Each row of a before or after table is a point. One or more steps were done to the points. Then noise was added and the rows were shuffled. The steps act on how far a point lies along the listed directions, d1 being the first. What was done? A step turns or swaps two directions, mirrors them in a line or flattens them onto one, adds a multiple of one to another, or multiplies one. Angles are multiples of 10 degrees, from the lower direction toward the higher: turns from -170 to 170, lines from 10 to 170 but not 90. Use the fewest steps. Two steps may share a direction if one is a turn and the other turns, adds or multiplies; they go together, in the order done. Otherwise the lowest direction goes first.

Directions:
(1): [-6.2  1.0 -1.2]
(2): [ 1.3  6.0 -2.0]
(3): [ 0.8 -2.2 -6.0]
Before (10 x 3)
[[ 1.5  1.1  4.9]
 [-0.2  0.5 -1.6]
 [ 1.8  1.7  3.4]
 [ 2.0  1.6  2.7]
 [-1.4 -8.0  6.9]
 [-7.9 -8.1  5.9]
 [-1.6  0.6  0.4]
 [-2.2 -0.3  3.0]
 [-4.3  0.3  1.9]
 [ 0.8 -1.7 -5.4]]
After (10 x 3)
[[  1.0  -3.2   3.8]
 [ -1.9  -0.5   0.5]
 [  1.0  -1.9   3.6]
 [  1.5   4.1  -4.0]
 [ -2.5  -2.9   1.1]
 [ -6.0 -10.3  -5.5]
 [  1.6  -1.2   3.1]
 [  0.1 -10.2  -3.3]
 [ -0.2   1.8  -0.2]
 [ -4.2  -1.7   0.1]]
Steps: turn d2 and d3 by -60 degrees

Directions:
(1): [ 5.0 -1.1 -2.3 -2.9 -1.1  8.2  0.7  0.4]
(2): [ 0.5 -6.0  3.2  2.5 -7.5 -0.3  0.6 -0.8]
(3): [ 1.3  4.0  0.3 -3.8 -4.4 -2.8  4.2  5.7]
Before (10 x 8)
[[-3.9 -3.5  2.0  5.2 -2.2 -4.5  0.3 -2.2]
 [ 0.3  0.9 -1.3  0.0  2.7  1.2  0.7 -0.9]
 [ 1.3  2.6  3.8 -3.5 -2.9  0.5  3.2  4.3]
 [ 4.1 -2.0  2.4 -3.4 -5.9  4.1  2.3  2.9]
 [-4.7  1.2  2.2  6.0 -5.2 -8.6  0.3  2.0]
 [-1.1  9.1 -0.9 -2.3  1.6 -9.8  1.7  7.3]
 [-1.3  7.1 -2.5 -5.1 -1.1 -3.6  2.7  3.1]
 [ 3.2  5.8 -2.2 -6.4  3.7  2.6  2.1  2.4]
 [-2.3 -1.4  2.5  1.1 -2.6 -5.1  0.5  0.7]
 [-0.2  4.0  2.4 -2.7 -8.0 -9.6  7.5  7.8]]
After (10 x 8)
[[-0.1  0.5 -1.1  0.6  2.6  0.5  0.6 -1.4]
 [ 1.0  0.8  3.5 -2.7 -4.5 -1.4  2.3  3.6]
 [ 0.5  1.3 -0.6  2.3 -6.0 -0.6  1.8  3.3]
 [-1.1  7.4 -3.9 -5.4  1.5 -1.4  1.9  2.1]
 [ 2.2  8.8 -4.0 -4.0  4.3 -2.3  0.8  6.1]
 [-0.3 -3.7  0.8  2.8 -4.2  0.0  1.6 -1.2]
 [ 0.4  6.0 -1.5 -4.6  6.2 -0.4  0.3  0.9]
 [ 0.5  4.1  3.4 -3.8 -0.5 -0.8  2.9  4.1]
 [ 0.3 -1.1  1.1 -1.2 -2.8 -1.5  1.0  1.4]
 [ 2.7  6.4 -0.3 -5.9 -4.7 -4.8  7.7  8.6]]
Steps: multiply d1 by 0; turn d2 and d3 by 20 degrees

Directions:
(1): [-2.2 -2.9 -9.7 -0.1  1.8 -1.1  1.1 -5.4  0.9 -3.6 -2.3 -1.8]
(2): [ 2.4 -2.6  0.2  5.5  0.7 -0.5  1.6  2.6 -3.9  3.1 -5.2 -7.7]
Before (8 x 12)
[[ -1.1  -4.2  -3.1   3.8   0.2  -0.6   4.2   2.4  -1.3  -0.6  -4.3  -5.7]
 [ -1.1   1.7  -2.8  -4.5  -0.2  -0.4  -0.6  -1.7   1.0  -1.4   2.1   4.3]
 [  0.2  -1.2  -1.2   3.1   2.3  -0.6   1.2  -0.5  -1.5   2.0  -3.3  -3.4]
 [  0.1   1.8  -1.4   3.5  -2.1  -0.2  -0.6  -1.5  -0.6  -0.5  -0.8  -2.6]
 [  0.6   4.2   5.7  -4.0  -2.3   1.9  -3.3   4.7  -0.3   1.4   5.3   6.5]
 [ -3.0   2.3  -1.6  -8.6  -0.4   1.1  -0.7  -3.4   6.1  -5.6  10.4   8.4]
 [ -3.5   4.7  -1.6  -4.8  -3.0   3.3  -0.9  -4.3   4.8  -8.0   6.0   9.8]
 [  0.7  -5.5  -2.8   4.4   1.8  -2.5   2.3   3.3  -4.0   3.1  -4.8 -10.2]]
After (8 x 12)
[[ 0.3 -4.5 -3.4  2.9  2.4 -1.8  0.8  2.6 -2.8  2.2 -3.7 -9.4]
 [-3.6  5.2 -1.6 -5.3 -3.7  3.4 -1.2 -5.6  5.6 -8.7  6.1 11.2]
 [ 1.4  2.8  5.5 -0.8 -1.4  1.1 -2.8  6.2 -3.1  2.9  3.1  1.9]
 [-1.9 -3.3 -2.9  2.6 -0.4  0.0  3.9  2.2 -0.7 -2.3 -3.8 -3.4]
 [-0.9  1.9 -1.6 -5.4 -0.4 -0.4 -1.0 -1.4  1.6 -2.3  2.6  4.8]
 [ 0.0  1.4 -1.3  3.2 -2.6 -0.1 -0.3 -1.7 -0.4 -0.4 -0.2 -1.1]
 [-3.4  2.6 -1.3 -9.0 -1.1  1.2 -0.8 -4.9  6.4 -5.4  9.8  9.0]
 [-0.4  0.1 -1.4  2.9  2.2 -0.1  0.0 -0.9 -1.6  1.5 -2.7 -2.0]]
Steps: add -0.7 times d1 to d2
